Each row of a before or after table is a point. The points were changed in one or more steps. Then noise was added and the rows were shuffled. The steps act on columns, c1 being the first. Name the steps. A step turns or swaps two columns, mirrors them in a line or flattens them onto one, adds a multiple of one to another, or multiplies or shifts one. Angles are multiples of 10 degrees, from the lower column toward the higher: turns from -170 to 170, lines from 10 to 170 but not 90. Use the fewest steps. Two steps may share a column if one is a turn and the other turns, adds or multiplies; they go together, in the order done. Otherwise the lowest column goes first.
(in the rows, 128 means zero)

Before (11 x 3)
[[132 169  80]
 [175  97 163]
 [147 106 142]
 [159 141 104]
 [128 138 129]
 [138 103 115]
 [151  97  88]
 [191 165 131]
 [173 176 159]
 [124 139 149]
 [120 157 110]]
After (11 x 3)
[[156 139 114]
 [ 98 187  98]
 [155 128 140]
 [ 97 131 146]
 [118 128 108]
 [ 91 145 177]
 [126 161 153]
 [173 162  94]
 [119 132 127]
 [115 199 124]
 [165 138 169]]
Steps: turn c1 and c2 by 70 degrees; multiply c3 by -1

Before (12 x 8)
[[ 96 168 148 108  91  93 117  97]
 [167 120 114 138 111 121 157 102]
 [131 103 155 114 140 121  78 149]
 [105 107 188 106 149 107 126 159]
 [ 81 123 118 170 144  90  94 167]
 [137 116 110 105 157 106 138  88]
 [150 144 130 171 126  89 138  83]
 [114 146 136 181 110 143 154 117]
 [ 88 114 148 104 141 126 105 118]
 [177 107 108 122 104 131 144 162]
 [141 122 121 177  72  98 152 107]
 [115 173 102  88 120 140 114 173]]
After (12 x 8)
[[114 173 101  87 113 140 114 173]
 [150 145 131 170 124  91 138  81]
 [166 119 115 138  95 123 157 102]
 [105 108 188 106 170 107 126 159]
 [ 95 168 149 108  55  95 118  97]
 [178 107 109 123  78 131 144 162]
 [141 122 121 177  16  98 152 109]
 [ 80 123 118 169 160  90  95 168]
 [ 90 115 147 103 154 126 104 117]
 [131 102 155 112 153 121  78 150]
 [114 146 136 180  91 143 153 118]
 [136 117 111 104 187 106 138  88]]
Steps: multiply c5 by 2

Before (13 x 12)
[[136 124  97 104  81 160 171 113 143  83  99 117]
 [143 177 130 102  98 116 194 120 170  64 128 132]
 [125 155 165 110 145 118  61 179 147  96  98 111]
 [153 159  81 102 139 128 184 118 138  99  91 133]
 [137 112 133 114 178 148  81 184 151  71 139 105]
 [128 129 158 103 156 137 120 199 148 112 113  72]
 [157  97 126 106 122  89 130 146 102 109 131 103]
 [ 94  97 147  80 141 104 128 166  83 129 142 140]
 [134  94 154 119 151 126 116 138 130 151 141 125]
 [109 119 138 162 153 123 114 174 124  96 116 105]
 [132 138  82 105 101 111 175 139 206  78  93 127]
 [117 138 118 103 113 114 109 174 108 148 175 110]
 [146 111 160 114 128 120 108 212  98 140 144 149]]
After (13 x 12)
[[128 148 155 113 130 120 103 212  97 142 144 149]
 [153 125 144 115 175 150  87 185 152  74 141 105]
 [148 125 115 104 113 115 122 173 110 146 176 111]
 [132 138 169 121 149 124 115 135 131 150 142 125]
 [ 96  99 117 104  84 158 155 110 144  82 102 117]
 [152 130 163  82 145 103 149 163  83 127 142 143]
 [134 158 143 102 156 139 119 199 149 111 109  71]
 [ 74 102  76 105 141 129 156 120 136  99  92 132]
 [ 92  95  97 102 103 112 162 138 207  76  91 124]
 [151 134 140 162 151 124 131 175 125  99 115 104]
 [ 75 155  87 100  96 116 168 121 168  62 127 132]
 [104 108 152 105 119  89 112 144 101 109 131 103]
 [173 174 124 110 145 119  77 178 147  95  98 110]]
Steps: mirror c1 and c7 in the line at 110 degrees; turn c2 and c3 by -60 degrees

Before (10 x 20)
[[134 116 137  79 123 148 180 119 176 134 120 173  88 147 157 132 178 109
  109 126]
 [132 120 156 138 137  97 125 113 141  72 115 124 112 150 151 131 160  97
  176 132]
 [122 134 116  95 135 171 104 201 188 198 173 149 114 130 138 135 172  83
  109 141]
 [127 152 181  97 129 117  89 124 110 136 139 106 101 117 163  88 119 118
  163 208]
 [166 171 143  88 124 170 142 130 128 156 113 139 103 138 233 125 175 148
  151 112]
 [ 78 128 134 158 115 171 115 147 119 187 109 136 100 143 103  99 111 134
  115  92]
 [127 133 118 126 142 160 110 103 165 126 135 117 107 114  99 134 122 162
  137 106]
 [191 129 117 144 128 132 167 122 168 119 126 132 111  98 100 155 122 135
  131  91]
 [146 117 130 117 196 166 111 190 110 140  95 102  79 154 124 104  90 133
   67  99]
 [130 156 125 137 155  96 133  78 154 173 160 154 123 174 198 118 152 105
  111  79]]
After (10 x 20)
[[123 133 115  93 135 174 105 202 189 198 172 145 114 129 135 136 170 141
  110  81]
 [143 120 125 117 198 154 111 188 108 140  94 139  78 153 126 103  92 100
   69 134]
 [163 168 143  88 126 168 142 129 128 154 114 143 103 137 232 124 176 114
  152 148]
 [128 150 181  96 129 112  88 123 111 135 136 121 103 115 163  89 120 207
  163 118]
 [131 155 127 138 155 109 131  77 155 174 159 122 124 174 197 119 148  79
  113 108]
 [133 117 137  76 122 164 182 118 177 134 119 141  87 148 154 133 176 126
  110 110]
 [129 117 156 140 136  99 127 111 141  71 115 118 112 150 150 131 160 130
  177  96]
 [192 127 116 148 125 132 167 120 170 119 128 129 110  98 101 154 122  91
  131 135]
 [ 79 128 132 157 115 168 114 147 118 190 109 142  98 144 104  99 112  95
  115 136]
 [125 133 118 125 141 151 109 104 166 128 135 137 106 114  98 134 124 105
  135 161]]
Steps: flatten c6 and c12 onto the line at 20 degrees; swap c18 and c20

Before (10 x 48)
[[139 119 128 117 123 110 135 130 118 131 125 163 159 137 124 127 126 116
  115 115 139 142 118 133 118  89 135 159 118 110 133 108 130 105 111 107
  104 136 135 107 118 121 173 101 146 186 129 118]
 [125 125 132 115 121 128 136 102 127 134 117 114 122 133 125 126 149 111
  106 123 164 121 138 140  87 127 131 137 117 142 151 138 148 128 118 103
  142 134 137 166 132 138 123 136 155 132 131 108]
 [131 116 140 113 126 111 136 145 129 128 100 120 131 138 126 158 131 112
  130 122   7 121 137 116 118 128  92 122 172 121 141 129 133  93 145 149
  105 136 141 103 102 135 126 100 130 148 127 132]
 [123 147 119 152 129 139 114 162 100 126 118 103 157 141 125 132 146 120
  123 113 152 138 113 161 118 112 141 126 139 133 113 112 143 151 115 151
  110 131 127 104 114 115 129 122 133 103 131 107]
 [101 130 128 120 114 135 138 122 109 106 119 110 128  97 137 148 143 128
  122 116 166 121 139 138 124  71 125 163 113 142 114 111 139 124 139 132
  135 125 127 103  98 135 132 133 132 111 135 140]
 [135 135 135 124 116 121 134 148 115 102 117 170 146 127 120 130 138 102
  129 114 159 122 124 107 121 121  75 145 150 132 127 148  72 160 115 138
  145 107 119 103 145 109 124 136 134 113 138 116]
 [138 135 137 110 128 127 136 132  98 128  91 101 129 139 135 134 150 127
  123 124 143 127 126 115 117 116 111 119 122 126 120 136 114 125 110 150
  145 120 130 102 154 124 134 131 138  98 133 106]
 [107  99 127 125 170 113 136 158 101 134 123 129 132 136 126 131 109 126
  128 117 112 119 127 182 116 112 138 134 112 135 144 127 116 142 120 150
  139 111 142 156  99 111 134  99 143 100 141 119]
 [121 127 138 112 130 145 110 147 118 135 125 122 120 100 135 163 145 121
  115 124 153 119 168 120 117 124 123 125 111 141 131 107 148 129 148 123
  127 131  87 116 138  72 124 134 145  98 151 141]
 [137 132 138 152 142 117 131 156 137 134 102 130 144 117 116 183 118 128
  127 198 162 153 127 107 121 123 119 130 113 140 197 112 125 156 118 121
  130 136 118 112 122 140 132 132 176 103 128 109]]
After (10 x 48)
[[100 130 127 120 114 135 138 122 109 106 119 110 128  97 137 148 142 128
  122 117 166 120 139 137 124  71 125 163 113 142 114 112 140 124 139 132
  112 125 127 104  98 135 132 133 132 122 135 140]
 [107  99 127 125 171 113 136 158 101 134 122 129 132 135 126 132 109 126
  128 117 112 119 127 182 116 112 138 134 111 134 144 127 116 142 119 149
  100 111 142 156  99 111 133  99 143 116 142 119]
 [131 116 140 112 126 111 136 145 129 128 100 120 131 138 126 158 131 112
  130 122   7 122 137 117 119 128  92 121 173 122 140 128 134  93 145 148
  148 136 142 103 102 135 127 100 130 151 127 132]
 [122 127 138 112 130 145 110 147 118 136 124 122 119 100 134 164 145 121
  115 123 153 119 168 120 117 124 123 126 111 142 131 107 148 130 148 123
   98 131  87 116 137  72 124 134 146 129 150 141]
 [123 146 120 152 129 138 114 163 100 127 118 103 157 141 125 132 145 120
  123 113 152 138 113 161 118 112 141 126 139 133 113 112 143 152 114 151
  103 132 128 105 114 114 129 122 133 146 131 107]
 [124 125 131 115 122 128 136 102 127 135 117 114 122 133 125 127 149 110
  106 123 164 121 139 140  87 127 131 136 117 143 151 138 148 127 118 104
  132 135 137 166 132 137 123 136 155 114 131 108]
 [139 119 128 117 123 110 135 129 118 131 126 163 159 136 124 126 126 116
  115 115 140 143 118 133 118  89 135 159 118 110 133 109 129 106 111 107
  186 136 135 107 118 121 173 101 145 151 129 118]
 [138 135 137 110 127 128 136 131  98 129  92 101 129 139 135 135 149 127
  122 124 143 127 126 115 117 117 111 119 122 126 119 136 114 125 110 150
   97 120 130 101 154 124 133 132 138 111 133 106]
 [134 135 134 124 116 121 134 148 115 102 118 170 146 127 120 130 138 102
  128 113 160 122 125 107 121 122  74 145 150 133 128 148  72 160 115 138
  113 107 118 103 144 109 124 136 134 110 139 116]
 [137 131 138 152 142 117 131 156 136 135 102 131 144 117 117 184 118 128
  127 197 162 153 127 107 121 123 119 130 113 140 198 111 125 156 119 122
  102 136 118 112 122 140 131 132 176 126 127 109]]
Steps: turn c37 and c46 by -90 degrees

Before (10 x 64)
[[133  98 129 152 137 147 125 132 131 164 128 144 162 151 133 146 107 149
  122  97  81 132 122  93 115 143 144 142 145 123 140  86 122 114 148 117
  148 129 123 143 109 114  75 138 151 144 127  93 128 147 144 109 118 168
  123 143 131 124 143 146 127 140 118 161]
 [122  58 132 157 150 121 138 135 131 150 122 128 153 149 138 138 120  92
  114 129 110 105 108 142 150 148 144 127 120 104 140  98 129 161 119 156
  115 144 140 150 105 147 113 134 178 109 131 122  76 123 123 116 149 139
  128 126  94 146 111 107 155 122 123 145]
 [112 141  97 131 133 134 139 135 126  91 151 121 130 107 138 133 143 122
  158 121 154 134 123 111 157 126 146 115 110 125 142  93 170 131 109 113
  146 121 115 145 162 137 146 140 122 140 136 152  99 144 102 127  97 135
  143 171 124 100 129 152 123 109 124 139]
 [132  80 114 110 128 105 131 123 121 123 114 150 125 139 122 151 102 121
   96 121 129 155 121 129 100 139 117 103 157 135 132 135 138 128 110  89
  144  87 120 137 161 107 104 146 123 133 124 108 126 109 137 138 143 146
  135 124 102 147 126 114 129 131 116 119]
 [128 136 136 165 108 132  94 111 134 108 133 166 111 116 117 125 138 102
  140 141 106 119 122 141 128 119 127 102  92 121 152  76 162 137 171 110
  139 122 143 123 105 124 102 136 118 121 136 127 147 127 121 116 119 120
  155 143 133 150 126 145 116 105 113  82]
 [113 106 129 103 157 130 129 104 122 126 111 147 135 146 122 148 150 125
  121 123 131 126  90  90 119 132 127 125 150 150 132 110 142 122  97 135
  118 136 135 139 110 102 127 143 132 128 123 106 133 121 135 105 152 138
  141 134  91 120 144 129 160 119 146 156]
 [133 116 145 113 124 119 117 108 161 138 132 116 118 123 167 131 116 124
  140 127 106 138 106 123 134 108 137 123 162 144 129 136 127 143 111 116
  116 140 133 154 127 116 120 113 158 157 133 113 139 139 151 133 123 153
  112 167 125 112 120 112 113 118 123 129]
 [127 115 132 130 141 155 141 110 137 115 125  98 132 127 148 151 148 127
  158 133 125  99 128 129 110 137 165 138 145 106 158 108 110 149 142 137
  123 110 133 133 128 139 113 129  70 123 126 111 142 115 136 130 137 143
  149 163 128 135  98 146 127 132 159 139]
 [145 124 141 116 127 124 136 127 169 113 121 134 123 123 141 128  98 136
  137 105 149 137 127  94 132 112 174 119  77 137 102 135 147 153 171 138
  112 163 121 129 138 117 131 142 147 132 168 145 116 112 131 118 124 134
  152 129 107 151 121 102 113 106 121 139]
 [122 123 126 124 118 140 155 129 118 111 110 134 120 106 112 164 104 123
  140 151 149 132  96 125 139 146 174 119 170 119 137 152 146 122 129 122
  144 110 131 143 124 121  84 117 132 120 182 146 120 129 126 115 121 127
  141 129 142 139 129 163 153 119 125 124]]
After (10 x 64)
[[134 102 128 150 137 147 101 133 130 164 126 146 162 151 136 145 106 151
  121  98  82 132 121  93 112 143 143 142 147 121 142  85 122 150 147 115
  145 128 121 144 118 115  76 138 152 145 125  90 127 146 144 124 130 169
  125 145 134 121 144 149 128 142 117 159]
 [111  51 129 102 157 128 108 104 123 127 111 143 134 146 122 149 154 126
  119 126 129 129  87  90 118 132 130 123 149 139 133 110 141 146  97 131
  115 136 134 137 123 100 129 140 129 126 125 106 130 121 134 130 162 138
  139 132  91 122 144 131 158 116 146 158]
 [126 144 138 163 111 131  77 109 135 106 132 166 113 114 118 128 137 101
  142 141 108 117 121 139 130 119 126 101  93 120 153  76 159 147 172 109
  142 119 145 122 142 125 105 136 123 119 134 125 148 127 120 125 129 119
  157 144 135 151 125 144 118 104 114  81]
 [132  41 111 105 127 103 111 122 117 123 110 149 122 140 122 153 100 122
   96 120 129 154 117 128  98 141 117 103 158 137 129 134 136  97 111  90
  145  86 120 140 121 108 104 147 125 133 125 109 131 111 138 129 152 147
  133 123 103 143 127 115 131 132 116 116]
 [128 114 133 129 144 157 119 111 139 114 126 101 133 129 150 154 150 129
  158 132 127  96 125 130 110 136 168 138 144 105 158 108 111 123 144 135
  122 110 131 133 146 139 112 130  67 125 128 112 144 114 137 122 147 144
  147 165 128 135  95 147 126 132 160 138]
 [123  10 134 154 149 119 113 138 131 150 121 129 155 148 139 137 119  93
  112 127 107 105 107 143 148 146 143 128 121 104 140  96 130 141 119 157
  119 141 137 154 165 148 110 134 178 106 132 123  76 121 121 121 160 138
  127 129  92 144 112 107 155 118 122 148]
 [122 144 119 123 121 140 133 128 116 111 110 134 121 105 114 163 104 124
  142 151 150 133  94 127 136 147 174 123 169 117 141 151 146 133 126 124
  142 110 131 143 120 122  82 114 130 119 184 146 122 131 129 122 132 127
  142 130 143 137 131 163 153 122 126 123]
 [110 133  99 134 131 136 120 136 123  89 153 117 132 108 140 135 146 123
  160 118 154 134 124 112 157 127 145 115 110 127 146  94 170  94 109 115
  142 117 111 145 126 136 148 140 122 138 136 156  99 144 101 124 108 132
  143 171 122 101 129 153 119 109 126 141]
 [136 111 145 110 124 118  98 108 160 139 135 115 120 122 165 131 114 124
  144 126 106 139 108 124 134 107 134 122 164 145 128 136 128 126 111 117
  116 141 134 150 143 117 122 114 159 157 133 111 138 139 153 133 131 152
  113 168 126 115 124 109 118 119 124 131]
 [145  90 140 115 125 121 116 126 169 111 123 132 123 126 141 126  99 134
  138 107 146 137 127  93 135 110 172 118  78 131 101 136 145 118 171 136
  109 165 121 130 150 119 131 141 146 131 168 143 114 113 129 133 132 137
  155 127 107 152 121 102 112 104 123 138]]
Steps: add 1.5 times c57 to c2; shift c7 by -20; flatten c30 and c52 onto the line at 20 degrees; turn c34 and c41 by 100 degrees; shift c53 by 10
